Rows are points. A path goes straight from each point to the next, and from the last back to the first. The post is the endless flat space through its rows: a point in 2 columns, a line in 3, a plane in 4, and so on, so that a path can go around it. Count how often the path circles the post. Going back the other way cancels.

Post (1 x 2):
[[ 12 -12]]
Path (27 x 2):
[[-14 -28]
 [ 38 -35]
 [ 36  -9]
 [ 17   8]
 [-23  -2]
 [-17 -38]
 [ 35 -29]
 [ 24 -19]
 [  8 -28]
 [-19 -33]
 [ 15 -39]
 [ 60  -6]
 [ 27   3]
 [ 39  -6]
 [ 13 -33]
 [-16 -22]
 [ -4 -18]
 [ 16 -33]
 [ 30 -11]
 [ 28   1]
 [  5  -3]
 [-39 -26]
 [  5 -22]
 [  2 -21]
 [ -4 -10]
 [-18   3]
 [ -7 -19]]
Times around: 2

Post:
[[ 34   5  -5]
 [-16  11  -8]]
Path (17 x 3):
[[-34  27 -50]
 [-30 -31   4]
 [-31  -7  39]
 [-20 -28  13]
 [-37 -10  13]
 [  8  10  24]
 [ 27  55 -24]
 [-27  36 -60]
 [ 14 -40 -12]
 [-10  -1   6]
 [ -4  20  13]
 [  6  46 -10]
 [-34  20  29]
 [-49  -1   3]
 [ 39  -6 -12]
 [-15  22 -21]
 [ 22  36 -26]]
Times around: 1

Post (5 x 6):
[[  0  37  28  -8  -7 -33]
 [ 14  20  -9  17  35  -7]
 [ -3 -14  -9   8   0  12]
 [ -7  33  27 -20 -12   0]
 [ 18 -60  -6   1 -24  35]]
Path:
[[  2   2  -8 -25  34  33]
 [-19  20   5  -5  24  32]
 [ 27  27  22   0  23  15]
 [ -4  43 -21  17  23  20]
 [ 32  43  17 -12  17 -30]
 [ 25   6  21  -4   3 -28]
 [-27   7  31 -34 -31  29]
 [  7 -40  -4  22  -8  33]
 [  4  22  35  -4 -35 -47]
 [ 22  -9 -26   3   2 -19]
 [  3  23   4 -15  16   4]
 [  5 -13   5  15  12 -27]
 [ 28 -12  11  37   3 -30]
 [  0  34   5  -2 -19   8]
 [  8  33  -8  -8  16  10]
 [ -9  24 -23   7  47  26]
 [  4  -4  24   7   3 -27]
 [ 10  35  18  35  19 -31]
 [ 22  21  12  12  -8 -17]
 [ -9 -14   2   6 -41 -19]
 [-22 -14  -7  32 -16  15]
 [ 17 -33  25  11  -8   7]
 [ 12 -26 -26  26  33  -6]]
Times around: 3

Post:
[[-10 -31 -17   1 -11  12  -2  27]
 [ 17  30  20  10  19  -6 -20  -1]
 [-37 -25 -31   2 -15   3 -19  11]
 [ 11 -14 -18  36 -23  19   1  -1]
 [-11  37  21 -19  17 -27   3   0]
 [  3  42  38   2   6 -25  -9  13]
 [ -1 -18   1 -20 -21 -15 -12   6]]
Path (26 x 8):
[[ 21 -14 -60  31   4  38 -16 -10]
 [-11   7   7  22   3  24  24  48]
 [ 18  21  30   8   3  12  17 -20]
 [  4   7   9  26   1 -10  -1   3]
 [ -2  -1  20 -20 -27 -43  -6  39]
 [-43  -1 -29 -25  12 -37  16  22]
 [ 11 -36  13 -19 -36 -22  -2 -21]
 [-26  28  -8  36 -17   5  11 -16]
 [ 10  26  23  50 -34   8 -26 -28]
 [-10  32  -4  47  13  -8  16 -30]
 [-22  30 -33  25  17 -14  27 -15]
 [-41 -18 -25 -37  -8  -8 -22  35]
 [ 17   5   4  -3 -11  21  -9  28]
 [-41  26 -23  22  33  13  -6  23]
 [ -8  35  24  -5  26   5  17  31]
 [ -8  58  42  24  16 -15  21  -4]
 [-11 -12  -8  21   8   3   9  20]
 [ 23  16  34  14  12  -6 -33 -25]
 [-16   0  24 -15  -3 -29 -13  -6]
 [ -6   5 -10  15  33  11 -35 -23]
 [-23  10  19 -12  -5  11  -5   3]
 [-39  11   3 -15   7   1  24  24]
 [  3 -19  -1  16  11   0  21  15]
 [  9  -9 -17  13  18   1 -12  32]
 [-16 -21 -52  44  28  27   9  17]
 [ -4  14   2  -1  -3 -26  20   3]]
Times around: 2

Post, 8 rows:
[[ -2  24  -5  18  -5 -15  -7  -6  11]
 [  0  -3  -4  -4 -27   7 -20   3   2]
 [-18  -2 -19 -15 -15 -16  -3   2  16]
 [-13  -2 -14 -25 -10  22  37  -4  20]
 [-21 -10   0  -6  22   8  -2  16  -5]
 [ -5 -18  -2   9  13  10   4  -7  -9]
 [  7   5   1  -5  49  -1  19  -6 -25]
 [-19  -5  15   3 -16   3  -4  -1   7]]
Path (31 x 9):
[[ 10   3  21   5  -3  12  12 -20  14]
 [-15 -14  14   3  14 -13   7 -21   0]
 [-23  -9  -2 -22   2 -12  13 -19   9]
 [-14  20 -10  -8   6  -5   4   3  -2]
 [ -1   5  11  16   2 -13  24 -10 -16]
 [ 25   5   6  47  12  16   5 -18 -11]
 [ -5   7  -4 -60 -21 -25 -29  16   9]
 [-16  14   5  10  18   3  20 -20  16]
 [-54 -12   7 -31 -12   3  -5  20  17]
 [ -5   0   1 -16 -24 -41 -37   3 -15]
 [-11   0 -10  28  18 -22   8   0   7]
 [ 20   3 -27   9  30  18  22   1  12]
 [-24  -2  -4  17  18   4  -8   9  15]
 [-17  -8   3  -8 -14   0   3   1  18]
 [ -6  29  13 -21  13  -5   5  21  -5]
 [  0   5  -1  22  -1  36  37 -10  -1]
 [  1  -3  15  -8 -22   9   4  -4 -13]
 [  1   8  10  12  -3   6   5  13   1]
 [-11  19 -12 -24  -3   7   6  15  20]
 [-38 -33 -19 -10  -1 -16  -4 -11  20]
 [ -8   2 -18 -26   7  -5  14  -5  -3]
 [ -1  12  19  15 -11   9  -5  -2 -13]
 [-30  -5 -12   2  -3  -2 -26  18   9]
 [  2   4 -19 -13 -16  31  -3   0  15]
 [  4   9   2 -49   3  -6  -9  15  -8]
 [  1   1  15   2  -4   3  19   2   3]
 [  1   4 -15  17  -2  27  24  13   5]
 [-14   0 -13 -23  15  27  23  24  13]
 [ 12 -14 -18  26   5  42  -1 -10   5]
 [-14  -5 -23 -25 -10  14  -4  -7  13]
 [ 28  22 -19   9  24  -7  -1 -33 -10]]
Times around: 2
